Rows are points. The last column is the point's height on a tilted bowl or saddle (a function of degree 2), plus a little noise. Along how many of its main directions does it bend up, bend down or stay straight?
In the rows, zero is written as 128.

Points (15 x 4):
[[ 99 132 162 137]
 [ 89  87  71 179]
 [ 97 135 150 136]
 [148 194 143 159]
 [133 217 140 181]
 [141 112  91 149]
 [155 103  99 152]
 [158 162 151 145]
 [144 141  80 156]
 [120 133 187 149]
 [109  64 112 156]
 [164 160  79 169]
 [162  85 130 155]
 [144  99 148 138]
 [ 54 208 134 219]]
Directions: 3 up, 0 down, 0 straight

Points (24 x 5):
[[131 100 116 155 168]
 [181 125 144 121 178]
 [158 112  96 173 158]
 [143  95 195 123 175]
 [136 126 140 136 180]
 [133 142 137 159 171]
 [143 171  87  91 136]
 [ 15  90 139  94  88]
 [163  82  44 115 174]
 [155 118 121  92 176]
 [179 213 208 125 158]
 [ 87  88  72 168 127]
 [136 114 118  63 153]
 [ 92 131 126  89 157]
 [133 105 133 195 134]
 [ 76 150 143 132 161]
 [148 102 143 122 183]
 [144  92 127 161 166]
 [ 74 146 158 136 163]
 [134 106 106 122 178]
 [157 174 148 188 142]
 [129  39  80  94 160]
 [183 160 184 104 170]
 [134  99 135  53 146]]
Directions: 0 up, 3 down, 1 straight

Points (25 x 5):
[[104  21 128 165  56]
 [128 158 105 157  93]
 [127 155 137 162  90]
 [111  77 161 123  96]
 [129 120  46 119 116]
 [122 162 122  95 114]
 [142 119 184  70  97]
 [134 137 120 124 113]
 [171 156 156 162  78]
 [108 177 130 146  91]
 [168  98  66 117 109]
 [134 123 219 163  92]
 [164  46 172 173  82]
 [188 155 140 185  56]
 [179 118 135 167  91]
 [137 138 116 164  95]
 [199 154 154 106 101]
 [150 148 138 166  86]
 [192 168 182 111  86]
 [133 118 152 171  97]
 [147  60 103  94  87]
 [ 28 139 110 141 116]
 [107  73 118 165  94]
 [153 129 115  69 118]
 [173 127 109 118 112]]
Directions: 0 up, 2 down, 2 straight

Points (39 x 7):
[[114 133 100  96  99  80 136]
 [154 164 174 172  89 162 158]
 [173  88 105 114 204 136 167]
 [116 133 132 124 110  92 132]
 [141 108 137 106 156  59 135]
 [198  88 124 137  87 124 169]
 [ 91 159 162 185 172  73 165]
 [129 125 125 148 119 114 136]
 [165  98 118 105 108 133 145]
 [172 122 163 119 211 104 154]
 [ 95  91 154  86  79 119 141]
 [158 141  99 240  93 140 214]
 [115 100 120 168 211 135 167]
 [123 165  83  95  92 139 157]
 [ 92 107  49 217 114 144 213]
 [171 141 143  96  96 110 148]
 [ 98 146 130 176 112 137 151]
 [139 116 122 164 150  29 162]
 [145 165 139 139 168 118 145]
 [ 51 134 153 133 160 168 159]
 [145 128 127 128 135 140 137]
 [126 124 172  53  94 180 166]
 [133 121 164 154 124 130 130]
 [123 142 138 136 141 151 137]
 [ 69  72 136 125 152 148 160]
 [ 86 157  42 142 163 156 166]
 [131 111 114 106 181  86 137]
 [ 99 106 187  96  91  70 137]
 [151 166 175 118 229 158 176]
 [176  43  83 106 109 165 195]
 [124 132 139  95 149 125 132]
 [196 133 186 110 162 112 150]
 [176  97  89 114 203 126 167]
 [137 130 108 143  85  91 148]
 [135  68  84 154 186 165 185]
 [ 95 146  90 138  88 139 154]
 [135 115 139  50 135 203 179]
 [144 103 181  40 139 155 161]
 [ 70 210  99  44 116 154 202]]
Directions: 5 up, 0 down, 1 straight

Points (65 x 9):
[[126 134 122  78 103 150 132 168 164]
 [109  81 163  98 159 134  87 173 154]
 [104  95 103 121 100 107 140 113 153]
 [165 122 151 139  86 121 114 132 113]
 [153 113  89 170 112 170  90 167 168]
 [ 76  76  96 125 142 146 127  49 211]
 [123  89  75 136  69 127 160 155 216]
 [109 202  98 103 103 140 108 119  87]
 [146 120 123 128 135 161 120 177 168]
 [110  34 124 113 149  89 118 126  96]
 [133 120 116 130 187 142 153 111 131]
 [ 70  80 159 124 168 163  99 184 232]
 [127 118  74 122  92 121  94 147 154]
 [102 198 149 131 146 150 129 126 103]
 [109 121 138 124 105 112 186 125 147]
 [119 124 156  66 132 111 144 187 178]
 [189 179 168 122 114  87 143 168 137]
 [195  68 118 181 133 136 102 113 119]
 [156 150 130  98 125 157 125 146 130]
 [ 72 120 134 147 113 117 139 123 155]
 [123  97 132 190 148 141  82 148 131]
 [182 187 128  97  59 164 169 131 101]
 [ 89  74 119 111 163 112 132 130 148]
 [ 65 101 118 122 122 161  51 118 166]
 [186 160  98 185 203 135 144  82 169]
 [176 105 127 136  97 143  94 101  93]
 [147  88 124  89 137 154 159 127 130]
 [115 140 124 124 160 115 149 139 124]
 [106 130  81 157 157 154 124  89 186]
 [169 137 144 114 123  97 159 120 102]
 [148 131 161 143 127 126 104 163 120]
 [139  88 162 163 137 144  94 134 111]
 [180 122 110 133 126 136 139 116 125]
 [108 187 187 136 133 146  76 154  97]
 [118 102 175 106 120 108 130 177 156]
 [ 72 114 151 138 143 137 134  55 175]
 [198 150 173 109 162 131 140 129 110]
 [116 167 116 189 181 184 166 142 160]
 [102 134 192  85 103  98  98  82 100]
 [113 108 122 132 154 161 126  91 159]
 [113 170 140 171 100  81 151 171 100]
 [129 127 161 138 137 145 110 127 128]
 [113 135 123  90  72 149 162  85 110]
 [188 130 120 133  85 136 117 124 119]
 [142  83 158 121 154 156 105 155 143]
 [120  87 157 136 153  65 121 116  67]
 [ 75 140 111  63 161 134 113 197 186]
 [124 109 135 169 183 146 153 145 165]
 [166 106 118 249 177 146  76  94 185]
 [145 190 111  99 185  97 154  89  65]
 [113 112  99 147 108  55 161 137 131]
 [138 176 105 144 122 112 176 184 146]
 [128  92 157 139 127 135 119  74 124]
 [ 65 168  98 146 193  78 115 157  93]
 [111 120 114 124  34 160  92  33  79]
 [145 106 107 133 134 124 117  85 130]
 [125 149  77  55  95 140  96 122  87]
 [111 132  62  82  98  60 131 120 110]
 [148 140 182 163  95 210 193 110 181]
 [196  97  63 141 137 140 191 178 187]
 [116  71 128 135 105  92 104 174 123]
 [107 150 105 152 140 146 122 155 155]
 [175 130 126 179 109 111 154 170 176]
 [166 168 112 161 118 142 147 149 152]
 [165 139 131 110  87 127 155 136 133]]
Directions: 3 up, 3 down, 2 straight
